Each row of a before or after table is a point. The points were changed in one or more steps. Then noise was added and the rows were shuffled. The steps act on how far a point lies along the listed directions, d1 being the first. What was done? A step turns or swaps two directions, mirrors them in a line or flattens them onto one, adds a multiple of one to another, or multiplies one. Angles are multiples of 10 degrees, from the lower direction toward the higher: turns from -170 to 170, lines from 10 to 170 but not 90. Use the fewest steps. Two steps may share a direction if one is a turn and the other turns, adds or multiplies; they go together, in the order done. Otherwise the lowest direction goes first.

Directions:
(1): [0.02 0.51 0.31]
(2): [ 0.44  0.19 -0.35]
(3): [ 0.40 -0.24  0.37]
Before:
[[ 0.43  0.31 -0.67]
 [ 0.13  0.24  0.56]
 [-0.38  0.37 -0.35]
 [-0.02  0.90 -0.22]
 [ 0.20  0.23  0.35]
 [ 0.11 -0.08 -0.10]
 [ 0.17 -0.12  0.37]
 [ 0.17  0.16 -0.57]
 [ 0.58  0.70  0.49]
 [ 0.23  0.09 -0.31]
 [ 0.30  0.34  0.26]]
After (11 x 3):
[[ 0.12 -0.03  0.41]
 [-0.05  0.56 -0.43]
 [ 0.19  0.23 -0.51]
 [ 0.20  0.05  0.21]
 [-0.41  0.31 -0.40]
 [ 0.59  0.22  0.18]
 [ 0.27  0.10  0.12]
 [ 0.45  0.33 -0.65]
 [ 0.13 -0.17  0.34]
 [ 0.08 -0.02 -0.03]
 [ 0.20  0.16 -0.29]]
Steps: multiply d1 by 0.4

Directions:
(1): [ 0.03  0.40 -0.07  0.01 -0.19  0.58 -0.57  0.36 -0.27]
(2): [ 0.65 -0.52 -0.37  0.27  0.22  0.08 -0.18 -0.06 -0.26]
(3): [ 0.21 -0.07  0.10 -0.59  0.45  0.03 -0.38  0.10  0.55]
(4): [-0.26  0.07 -0.68 -0.20  0.19  0.51  0.34 -0.27  0.11]
Before:
[[-0.28  0.15  0.07 -0.07 -0.15  0.19 -0.21 -0.06  0.10]
 [ 0.32 -0.42 -0.06  0.18  0.08 -0.24 -0.25  0.11 -0.29]
 [ 0.13 -0.22  0.15 -0.57  0.27  0.03  0.12 -0.20  0.40]
 [-0.29 -0.20 -0.04 -0.90  0.36 -0.45  0.33 -0.10  0.72]
 [ 1.05 -0.72  0.31  0.64 -0.06 -0.29 -0.12  0.39 -0.48]
 [ 0.63 -0.77  0.22  0.28  0.13 -0.53  0.20  0.09 -0.22]
 [-0.21  0.56  0.49  0.17 -0.49 -0.05 -0.35  0.42 -0.27]
 [ 0.10 -0.46  0.03 -0.19  0.40 -0.09  0.08 -0.10  0.35]
 [ 0.02  0.06  0.59  0.53 -0.26 -0.30 -0.08  0.28 -0.49]
 [ 0.12  0.11  0.10  0.14 -0.25 -0.19 -0.30  0.13  0.01]
 [-0.01 -0.30 -0.26 -0.27  0.34 -0.20  0.57 -0.26  0.08]
 [ 0.44 -0.69 -0.21 -0.02  0.49 -0.47 -0.10 -0.14  0.09]
 [-0.39  0.39  0.43  0.08 -0.41  0.17 -0.36  0.55 -0.03]]
After (13 x 9):
[[ 0.82 -0.86 -0.10 -0.40  0.77 -0.15  0.20  0.00  0.58]
 [ 0.24 -0.06  0.31 -0.46  0.55  0.03 -0.48  0.27  0.38]
 [-0.16 -0.46 -0.38 -0.03  0.37 -0.43  0.54 -0.40  0.19]
 [-0.13  0.08  0.01  0.08 -0.18  0.27 -0.30 -0.02 -0.07]
 [ 0.18 -0.47 -0.23 -0.18  0.37 -0.24 -0.02 -0.10  0.09]
 [ 0.21  0.34  0.02 -0.37  0.14  0.41 -0.74  0.40  0.15]
 [-0.92  0.34 -0.32 -0.24 -0.37 -0.05  0.78 -0.12 -0.03]
 [-0.02  0.17 -0.06 -0.18  0.00  0.60 -0.65  0.52  0.12]
 [ 0.15  0.04 -0.21 -0.14  0.06  0.04 -0.31  0.02  0.27]
 [-0.31  0.04 -0.12 -0.11 -0.17  0.24  0.60 -0.35 -0.06]
 [-0.36 -0.22 -0.13  0.06  0.07  0.03  0.55 -0.24  0.09]
 [ 0.20 -0.62  0.04 -0.44  0.53 -0.38  0.48 -0.12  0.49]
 [-0.29 -0.01  0.18  0.01 -0.10 -0.45  0.64 -0.11 -0.16]]
Steps: turn d1 and d2 by 40 degrees; turn d3 and d4 by 110 degrees

Directions:
(1): [-0.31 -0.25 -0.16  0.23 -0.14  0.31 -0.42  0.81  0.13 -0.04 -0.16 -0.09
  0.41 -0.50]
(2): [-0.27  0.61  0.21 -0.12  0.45  0.51 -0.27 -0.13 -0.23  0.46  0.32 -0.43
  0.23  0.02]
(3): [ 0.21  0.06  0.86 -0.33  0.38 -0.23  0.11  0.26 -0.20  0.01 -0.40  0.23
 -0.02 -0.48]
(4): [-0.25  0.35 -0.22  0.45  0.06 -0.25  0.32  0.32 -0.49  0.41 -0.03  0.69
  0.17  0.20]
(5): [ 0.22  0.40 -0.57 -0.24  0.21 -0.31 -0.57 -0.17 -0.41 -0.48 -0.03  0.16
  0.03 -0.38]
Before:
[[-0.22 -0.37  0.13 -0.03 -0.29  0.27  0.04  0.10  0.45 -0.01  0.05 -0.45
   0.04  0.10]
 [ 0.01  0.15  0.25 -0.10 -0.15  0.35  0.23 -0.82  0.33  0.22  0.45 -0.47
  -0.38  0.67]
 [ 0.06  0.25  0.20 -0.11  0.21  0.40  0.18 -0.92  0.32  0.25  0.47 -0.62
  -0.25  0.66]
 [ 0.15  0.27  0.15 -0.26  0.39 -0.17 -0.25  0.03 -0.16 -0.17 -0.01  0.17
   0.10 -0.21]
 [-0.10  0.32 -0.33  0.00  0.05  0.01 -0.37 -0.06 -0.26 -0.09 -0.04  0.15
   0.24 -0.33]
 [-0.04  0.26 -0.08  0.06  0.09 -0.04  0.09  0.31 -0.38  0.23 -0.10  0.10
   0.18  0.11]
 [ 0.28 -0.07  0.04  0.02  0.05 -0.09  0.03  0.00  0.10 -0.18 -0.05  0.20
  -0.21  0.03]
 [ 0.21  0.51  0.40  0.09  0.43 -0.06 -0.19 -0.16 -0.41  0.18 -0.14 -0.06
   0.09 -0.31]]
After:
[[-0.16 -0.52  0.40 -0.14 -0.08  1.12 -0.47 -0.11  1.03 -0.01  0.31 -1.42
   0.09 -0.04]
 [ 0.23 -0.21  0.15  0.05 -0.01  0.03  0.06  0.07  0.25 -0.14 -0.05  0.08
  -0.18  0.03]
 [-0.21  0.59 -0.26  0.41  0.14 -0.30  0.40  0.48 -0.82  0.59 -0.10  0.69
   0.27  0.35]
 [-0.24 -0.54  0.34 -0.12 -0.43  1.04 -0.49  0.04  0.95 -0.07  0.26 -1.19
   0.02 -0.10]
 [-0.04  0.46 -0.04  0.07  0.09 -0.14  0.25 -0.50 -0.33  0.24  0.10  0.35
  -0.04  0.23]
 [ 0.09 -0.41 -0.15 -0.52 -0.20  0.29 -0.72 -0.15  0.55 -0.70  0.02 -0.89
   0.00 -0.42]
 [ 0.15  0.16  0.48 -0.22  0.33 -0.11  0.17 -0.17  0.01  0.08  0.06  0.11
  -0.06  0.14]
 [ 0.11  0.41  0.60  0.26  0.38 -0.01  0.19 -0.11 -0.36  0.50 -0.12  0.05
   0.05 -0.04]]
Steps: turn d1 and d5 by 100 degrees; multiply d4 by 3
